Each row is a point. Two turns around zero, p and q, are shown by what they do to some points. Write where each new point lands after one turn and then the other. Backwards means that the second turn is done in reverse. Each puzzle has new turns, and all numbers are rounded.

Turn p:
[-1.58 -3.18 -0.88] -> [ 1.26  2.03 -2.78]
[-1.37  0.32  0.08] -> [0.65 1.05 0.67]
[0.70 0.83 1.30] -> [-1.39 -0.29  0.92]
[ 2.26  2.03 -0.50] -> [-0.52 -2.80  1.18]
Turn q:
[3.33 0.92 0.03] -> [-0.67 -3.30 -0.75]
[ 0.44  0.08 -1.01] -> [-0.39 -0.15 -1.02]
[ 1.08 -2.23 -0.33] -> [-2.48 -0.03  0.32]
[-2.89  1.05  1.38] -> [2.53 1.79 1.31]
[-1.96  0.18 -0.08] -> [1.00 1.69 0.13]
Where do these land?
p, then q: [-0.64 -1.22  0.65] -> [ 1.02  0.06 -1.13]
p, then q: [-0.42  0.21  0.42] -> [ 0.56 -0.17  0.24]
p, then q: [ 2.53  0.47 -1.07] -> [-2.33  1.43  0.54]
q, then p backwards: [-1.08  0.59  3.36] -> [-1.58  3.08 -0.89]
q, then p: [-0.40 -0.06 -3.35] -> [ 3.09 -1.19  0.62]

Turn p:
[ 0.60  2.46  0.80  0.52 -3.04  1.97] -> [ 0.31  2.91 -2.54  0.84 -0.89 -1.99]
[ 0.27 -1.43  0.08  0.22 -0.60 -0.83] -> [-0.63 -1.23 -0.76 -0.82  0.20  0.14]
[-0.53  1.46 -1.06  1.87 -0.73 -2.29] -> [ 1.14 -2.04 -0.45  1.37 -1.84 -1.37]
[-2.85 -1.71 -2.65 -1.57  0.46  0.62] -> [-1.94 -1.03  2.80  0.28  2.32 -1.75]
[-1.45 -0.23  1.84 -0.87  2.07  0.41] -> [0.13 0.43 0.89 1.31 1.72 2.25]
[ 0.88  1.07  1.06 -2.31  0.45  0.94] -> [-1.06  2.40  0.50  0.23 -0.59  1.39]
[ 3.07 -1.62 -0.07  2.15  1.39 -0.83] -> [ 2.05 -1.45 -0.44 -3.20 -0.91  1.32]
Turn q:
[-2.26  0.79  1.38  2.07 -0.62  0.79] -> [ 1.47  0.40  0.34 -2.28  2.20 -0.68]
[ 1.60  0.09 -0.28 -1.99  0.18 -2.53] -> [-1.75 -0.88  1.63  1.19 -1.95  1.16]
[ 0.13 -1.74 -2.20 -0.44  1.33 -2.43] -> [-1.20 -3.25 -0.48  1.58 -0.42  0.92]
[0.27 1.90 1.66 1.21 0.77 2.84] -> [ 2.89  2.29  0.09 -0.58 -0.08 -1.61]
[ 0.59  0.91 -0.45  2.54 -1.65  1.44] -> [ 1.75  1.90 -0.56  0.24  2.01  1.24]
[-0.61  1.34  0.12 -1.96 -0.20  1.81] -> [-0.84  1.79  0.32  0.34 -0.12 -2.28]
[ 0.29 -3.30 -0.22 -1.43  0.19 -1.92] -> [-2.33 -2.24 -1.34 -0.49 -1.66  1.26]
Where do these land?
p, then q: [ 1.48 -1.12  0.20 -0.54 -1.80  0.67] -> [-1.81 -0.46  0.66  1.07  0.77 -1.34]
p, then q: [-1.35 -0.66 -2.07  2.50 -0.43 -2.02] -> [-1.01 -2.08 -1.55 -0.76 -1.34  2.63]
q, then p: [ 1.51  3.62 -0.83 -1.33  0.75  1.36] -> [ 2.59 -0.61 -2.58  1.44 -2.03  0.57]
p, then q: [-0.82 -0.52  0.54  0.50 -1.67 -0.66] -> [-0.23 -1.58 -0.80  0.73  0.96  0.28]
q, then p: [-1.09 -1.04  1.24  2.49  2.97  1.15] -> [-1.81 -0.74  0.50 -3.41 -2.02  0.61]
p, then q: [-0.26 -0.94 -0.94 -2.69 -2.89  1.38] -> [-1.11 -2.15  2.27 -0.62  2.00 -1.98]
q, then p: [-0.11  1.53  2.14  0.44  3.04 -1.58] -> [-1.77 -0.09 -2.97 -1.57 -0.55  2.02]
p, then q: [ 0.64 -0.86 -0.29 -1.37  0.02 -0.31] -> [-0.83  0.18 -0.05 -0.90  0.33 -1.25]
